Each row of a before or after table is a point. The points were changed in one or more steps. Then noise was added and the rows were shuffled. The steps act on columns, c1 being the first. Write out the steps. A step turns or swaps two columns, mirrors them in a line or flattens them onto one, adds a multiple of one to another, or multiplies or shifts one. Angles are multiples of 10 degrees, from the lower column toward the higher: turns from -170 to 170, lines from 10 to 170 but not 90. Use the fewest steps. Two steps may share a column if one is a turn and the other turns, adds or multiplies; they go together, in the order done. Otherwise the lowest column goes first.
In the rows, zero is written as 128.

Before, 10 rows:
[[163 166 124]
 [ 99 100 162]
 [ 42  78 115]
 [ 67 114  90]
 [203 165 143]
 [146  93 199]
 [154 146  99]
 [131 158 150]
 [153 186 104]
 [174  82 177]]
After:
[[134 160 144]
 [125 185 136]
 [131 134  88]
 [117  64 145]
 [133 154 115]
 [126 145 159]
 [126  96  93]
 [125  54 170]
 [123 152 161]
 [136  87 143]]
Steps: multiply c1 by 0; turn c2 and c3 by 30 degrees

Before, 13 rows:
[[ 95 165 128 146 117 138 115  99]
 [154 134 120 118  67 126  85 144]
 [111 136  57 146 143 127 118 142]
 [185 169 109 144 124 115  75 117]
 [103 160 148  91  89 126 110 162]
 [111 127 145 160 125 183 110 147]
 [214 209  82 125 103 145  56 104]
 [148 167 219 159 128 145  96 141]
 [132 179 218 159 108 108 165 155]
 [ 68  65 199 152  95 177 107  99]
 [136 161 145 164  50 156 176 131]
 [185 145 135  91 128 139 123 135]
 [164 161 144 118  93 154 174 163]]
After:
[[115 128 118 151  68 126  85 142]
 [156 163 219 154 130 146 100 142]
 [149  61 196  68  95 177 106 102]
 [ 87 159 152 103  89 125 113 164]
 [169 167 139 140  47 154 172 133]
 [140 159 127  89 118 141 117 100]
 [ 94 152 132 190 125 142 126 133]
 [149 171 113 183 122 114  71 115]
 [124 208  81 207 104 148  49 103]
 [159 185 216 134 100 108 166 157]
 [159 130 144 111 123 181 110 145]
 [123 162 144 162 100 160 179 167]
 [150 134  54 109 149 122 118 137]]
Steps: swap c1 and c4

Before:
[[124 143 113 130  97 142 105 123 134 112 130 110 118 163]
 [150 157 114 154 149 113  80 148 174 114 125 144 134  92]
 [107  97 154 125 118 120 122 107 134 112 106  87 130 164]
 [137  81 154 100 151 146 129 101 101 125 143  93 153 122]
 [116 105 105 143 103 138 126 133 126 126 113 151 107 139]
 [126 110 109 120 145 143 148 126  96  78 141 147 120 131]
 [118 144 127 145 125 129 118 149 113 121 161 107 136 137]
 [132 141 174 154 101 123  44 155 107 100 151 141 134 121]]
After (8 x 14):
[[125 129  98 110 151 143 110 138  69  80 140 146 143 132]
 [145 101 154 108 142 121 141 146 117 113 106  85 153 166]
 [128 117 164 160 102 124 198  74  40  99 153 141 115 120]
 [114 163 131 170 120 113 165  90 250 113 125 144  90  95]
 [121  94 105 129 127 138 127 121 142 126 112 151 176 139]
 [124 116 115 137  97 144 152 123 153 111 130 113 148 162]
 [143 137 121 156 115 128 127 104  93 122 159 106 130 136]
 [138 116 143  79 180 146 136 155  40 124 142  93  77 121]]
Steps: turn c1 and c13 by -140 degrees; multiply c13 by 2; add 0.5 times c2 to c4; turn c2 and c5 by -50 degrees; turn c3 and c9 by -20 degrees; multiply c9 by 2.5; turn c7 and c8 by 160 degrees

Before:
[[105 167 116 103 112 161 131  97 122  83  69 156 145 152 155  79  97 110
  138 150 124 151 137 141]
 [119  76 115 151 129  76 133  92 104 128 144 114 122  90 119  70 104 108
  153 128 142 144 120 164]
 [115 113 163 109 188 125 131 145 113 119  49 107 150  78 174 110 135 153
   75 144 143 147 137 139]
 [112 137 129  91 103 153 122  81 139 151 128 110 150 146 139  72 138 162
  161 148 122 129 146 137]
 [115 169 141  88 101 150 141 141 105 132  91 160 131  80 143  75   7 151
  158 150 134 132 132 120]
 [ 98 157 112  93 104 135 160 149 123 123 109 166 154 105 134  86  98 127
  124 151 127 133 121 135]
 [121 134 115 105 101 155 117 125 109 134 138 145  43  81  61 162 130 118
  133 134 154 128 165 139]
 [138 158 141 102 110 164 126  83 145 152 142 131 151 130 159 183 135 107
  108 146 174 149 130 109]
 [135 147 184 124 112 148 126 152 150 141 117 166 138  84 121  75 144 124
  141 143 145 151 193 132]
 [115 148 110  91 112 146 134 146 110 146 135 131 118 191 149  90 137 122
  144 149 159 146 100 159]
 [144 105 124 242 125 115 150 144 128 132 143 159 110 130  61 111  92 137
  162 150 117 185 102 120]]
After, 11 rows:
[[112 101 147  69 138 152 122  84 141 133 127 109 150 142 151  72 137 113
  160 161 150 129 148 134]
 [118 115 133  62 146 146 139 144 108 166  94 163 130  80 157  75   7 121
  158 148 147 136 132 122]
 [120 138 136 153 141  80 134  92 102  77 142 114 122  91 124  67 105 129
  151 108 122 144 123 159]
 [137  97 159  85 176 166 123  95 144 150 147 132 150 129 156 182 138 152
  112 112 120 148 129 107]
 [115 107 103  75 164 147 134 132 109 146 135 128 119 191 156  88 138 139
  143 128 124 146 100 159]
 [109 139 152 172 113 124 134 161 116 116  51 107 153  79 165 110 136 146
   74 164  72 145 135 137]
 [ 97 128 103  70 141 137 156 138 123 158 107 165 151 102 148  86  99 119
  124 125 149 135 121 135]
 [142 128 118 240 118 114 147 141 134 103 145 160 106 131 113 109  89  61
  162 115 133 188 105 125]
 [105 163 133  85 128 160 131  93 128 175  64 156 141 151 158  78  98 147
  139 112 146 149 133 137]
 [121 122 121  78 165 155 114 119 110 133 137 148  45  79 101 160 130  72
  133  98 138 129 164 139]
 [135 112 164 106 154 148 124 178 155 144 115 166 135  81 138  76 143 114
  138 121 134 151 193 126]]
Steps: turn c2 and c10 by 100 degrees; turn c3 and c8 by 30 degrees; add 1 times c5 to c4; turn c5 and c21 by -120 degrees; turn c15 and c20 by -60 degrees; turn c18 and c20 by 110 degrees

Before:
[[103 106 123 121 159 156  99 104 109 105 114 102 136 145 153 155 111 114
  223 140 145 126 143 100 144 121 122 130 109 129 114 122 126 149 126 111
  143 121 121 145 143 152 106 143 134 144  87 146 149 156 152 158 121 140
  124 137 112 123 121 154 130 140 124 117]
 [124  97 155 118 138 157 148  92 100 145 128 102 141 171 127 129 109 141
  161 132 118  27 132 121 125 126 141 101 113 150 116 132 152 117  40 152
  121 122 121 131 122 153 165 139 151 121 132 113 131 148  72 113 136 122
  154 123 140 122 122 138 106 111 124  71]
 [134 166 130 127 153 121  92 120 177  77 111 122 138 113 120 131 142  58
  190 141 141 140 143 142 134  99 164 133 128 135 144 133 110 145 136 114
  157 125 126 146 139 113 130 124  80 118 133 137 131 131 135 157 131 106
  150  96 141 121 124  97 128 128 177 131]
 [147 112 191 124 164 112 121 117  90 102 164 109 148 118 160 153 175 132
  146  80 133  99 128 134 166 132 133 112 140 125 147 128 109 136 103 122
  155 124 116 126 147 107 108 207 138 125 134 123 111 150 128 134 128  98
  127 115 143 151 172 145 146 144 106 116]
 [131 149 138 155 151 131 132 249 118 146 170 126 129 120 104 145 168 139
  118 118  71 150 135 140 137 133 119 148  86 117 114 132 122 113 125 133
  112 126 127 120 138 140 107 123 108 121 130 122 118 106 139 152 113 135
  137 131 122 148 121 148 127 148 117 123]
 [104  99 128 125 142 116 143 106  96 146 135  93 131 155 164 136 115 144
  144  73 132 126 136 142 150  96 170 142 115 145 106 122 112 107 105 162
  112 132 114 209 128 139 226 118 150 132 142 103 109 110 138 122  99 100
  118 149 138 160 158 144 107 144 171 142]
 [162  93 135 140  90 122 107  91 227 138 114 132 129 113 164 128 113 142
  131 154 137 139 147 136 151 127 132 146 142 125 150 134 116 126  36 105
  121 127 121 115 117 139 124 116 136 147 111 108 140 159 122 139 117 145
  155 120 142 149 126 112 133 120 112 129]
 [103  92 115 107 167 120 131  84 104 140 129 100 127 112  97 141 131 156
  116 123 145 137 139 116 127 127 163 149 126 147 122 129 135 129 134  91
  137 224 132 199  83 129 123 136 150 162 123 156 120 139 159 151  71 136
  133 108 142 120 122 152 139 146 217 141]
 [127 220 116 142 147 106 104  89  89 142 150 106 139 120 156  79 119 145
  119 154 111 152 126 109 150 120 131 147 120 140 108 129 104 118 131  99
  108 121 139 121 138 146 107 153 156 118  37 108 127 134 133 155 141 132
  116 136 136 113 123 144 114 139 115 118]
 [148 108 124 133 166 110 138 133 121 114 126 147 128 162 162 147 147 119
  116 151 143 124 133 124 166 132 116 143 125 126 143 134 112 148 129 102
  153 124 207 153 127 111 130 121 137 140 113 124 125 124 147 135 132  71
  146 105 134 154 136 154 127 127 122 105]]
After (10 x 64):
[[168  95 131 138  93 116 107 118 225 139 113 131 131 126 165 128 114 131
  133 125 140 141 148 136 149 126 129 143 141 126 152 133 115 125  36 117
  121 161 118 114 142 138 123 114 136 145 108 110 140 157 121 142 119 144
  154 121 142 152 126 113 134 118 112 117]
 [132 151 138 151 151 127 130 204 116 146 174 123 128 123 106 144 180 115
  117 129  70 149 135 139 137 134 118 148  86 119 114 132 125 115 123 127
  115  24 129 117 134 141 105 124 108 122 134 121 120 106 138 154 112 136
  141 133 121 148 119 145 130 147 116 118]
 [112  94 114 103 167 104 130 205 104 139 130 101 126 126 103 140 136 150
  115 115 144 134 141 115 124 126 163 145 127 144 120 128 133 125 135  93
  136 215 135 201 173 128 122 137 151 162 122 156 120 138 161 152  71 139
  134 111 140 120 122 153 140 145 218 129]
 [133 220 115 139 148 117 103 123  90 143 150 105 138 148 155  81 127 110
  117 123 112 151 124 110 149 124 131 148 120 138 106 129 102 118 134 109
  107 157 135 121 135 144 107 153 154 119  36 109 126 131 132 153 141 128
  117 138 141 112 123 144 113 138 117 116]
 [ 99 106 122 120 162 159 100 132 111 105 112 101 136 117 152 157  97 124
  224 121 145 126 143  98 145 118 126 131 109 128 114 120 128 149 126 119
  142 145 125 146 107 153 109 141 134 144  88 150 150 157 153 159 121 141
  123 138 108 120 121 156 126 140 122 130]
 [146 104 122 130 167 157 141 132 121 112 126 145 130 164 162 145 134 134
  115 122 140 122 133 124 168 132 111 144 124 124 144 133 114 149 131 116
  151 125 206 154 116 110 131 123 139 140 113 124 122 124 143 136 132  73
  148 103 133 156 138 155 128 129 121 131]
 [149 111 193 122 164 123 121 120  91 105 167 110 150 143 156 154 153 111
  147 120 132  97 128 130 164 134 137 113 136 123 149 130 111 135 105 106
  154 139 118 126 123 106 106 207 137 130 132 124 110 151 133 131 127  97
  127 115 143 153 173 143 148 146 106 111]
 [128  95 156 120 139 202 148  96  98 147 127 102 139 137 124 128 120 127
  165 137 121  24 131 119 127 127 139 101 117 153 120 132 150 116  39 149
  122 155 121 129 143 154 165 142 150 125 134 112 132 149  69 117 136 123
  151 125 139 123 122 139 104 111 124 116]
 [107  98 130 125 143 131 139 117  96 146 134  95 131 141 166 137 130 121
  146 138 134 126 137 144 150  95 170 140 118 147 103 122 110 105 106 139
  112 146 115 211 141 138 225 118 149 133 141 103 109 110 136 120 102 101
  119 148 137 157 157 145 110 144 169 156]
 [111 168 127 126 152 111  89 144 175  78 110 122 140 126 119 128 109 155
  187 124 138 139 145 143 132  97 164 134 127 136 142 136 107 146 132 118
  157 136 126 145  62 114 131 124  79 119 131 136 131 131 138 158 134 103
  148  97 140 120 126 100 126 128 174 120]]
Steps: add 0.3 times c18 to c1; turn c18 and c41 by 120 degrees; turn c14 and c64 by 40 degrees; turn c6 and c14 by -60 degrees; turn c8 and c38 by -60 degrees; add 0.7 times c52 to c8; add 0.7 times c10 to c17; flatten c20 and c36 onto the line at 70 degrees
